Every row gives one point. Any point is a mix of the corners, with weights that add up to 1. It lies inside the corners' shape when no weight is negative. Is each point inside? If not, which corners have a negative weight?

Corners:
(1): [-17  31]
(2): [-59  26]
(3): [ 38 -48]
Points:
[-5  9] -> inside
[ 9 11] -> outside (2)
[-61  43] -> outside (3)
[ 16 -19] -> inside
[-48  38] -> outside (3)

Corners:
(1): [ 95  10  -8 -32  -8   2]
(2): [  1 -86   7   7  16  22]
(3): [-20 -24 -23 -28   2  16]
(4): [-28  45   6   9 -23 -12]
(5): [-32  21 -19  26  -3  38]
(6): [  8  41   9 -32  18   6]
(7): [ 21  -8 -25 -34  52 -21]
Points:
[-33  33 -11  -5   3  -3] -> outside (1, 2)
[ 28 -12 -11 -22   1  10] -> inside
[ 10 -22 -16 -12  18   2] -> outside (6)
[  4  -9 -19 -27  25  -2] -> inside
[-10 -11 -16 -25   5  12] -> inside
[ 35 -17  -8 -35  24   3] -> outside (4, 5)
[ 17  -9  -4 -26  16  -3] -> outside (5)
[ 14 -13 -20  -7  13  16] -> outside (4, 6)
[ 36  30 -12 -45   5 -10] -> outside (2, 5)

Corners:
(1): [-47  -9  54  17  -2  32  19  17  -1 -24  45]
(2): [-23   3  53 -74  15  48 -22  16 -30 -14  -1]
(3): [ 16 -34 -40  -4  25  12  -2 -27  -2 -25  -9]
(4): [ 12  21 -24  15 -21 -14 -17  33  32   5 -34]
(5): [-12  95  47 -12  15  12   0   4  21  20  36]
(6): [  0  57  -1 -10   5 -30  -8  22 -37  52  -4]
(7): [  6  25 -39 -52  -4 -35  44  -2  -7  49  12]
(8): [ 23   2 -56  20 -29  12  -3 -20  16  -9  32]
(9): [  9 -15  31   9 -39 -43 -16 -18 -21  17   4]
(10): [-13  -7 -48 -14 -42 -50 -39  28  -8 -55 -44]
(11): [ 51  -5 -27 -26   4  -6  12  61  54  19  11]
(12): [ 31  38  22  15 -17   7  44 -24   5  16  44]
Points:
[ -1   3   0  -3 -20  -3  -3 -10  -3 -15   9] -> outside (6, 11)
[-21  46  39 -11  -8  -7   1  13 -14  11  13] -> outside (3, 8, 11)
[ 1  1 -1  1 -5  0  0  8  5 -4  4] -> inside
[  2   1 -19 -10 -12  -4  -6   4   0 -13   2] -> inside
[ 11   4 -15  -7 -16 -11   3  -5   1   9  13] -> inside
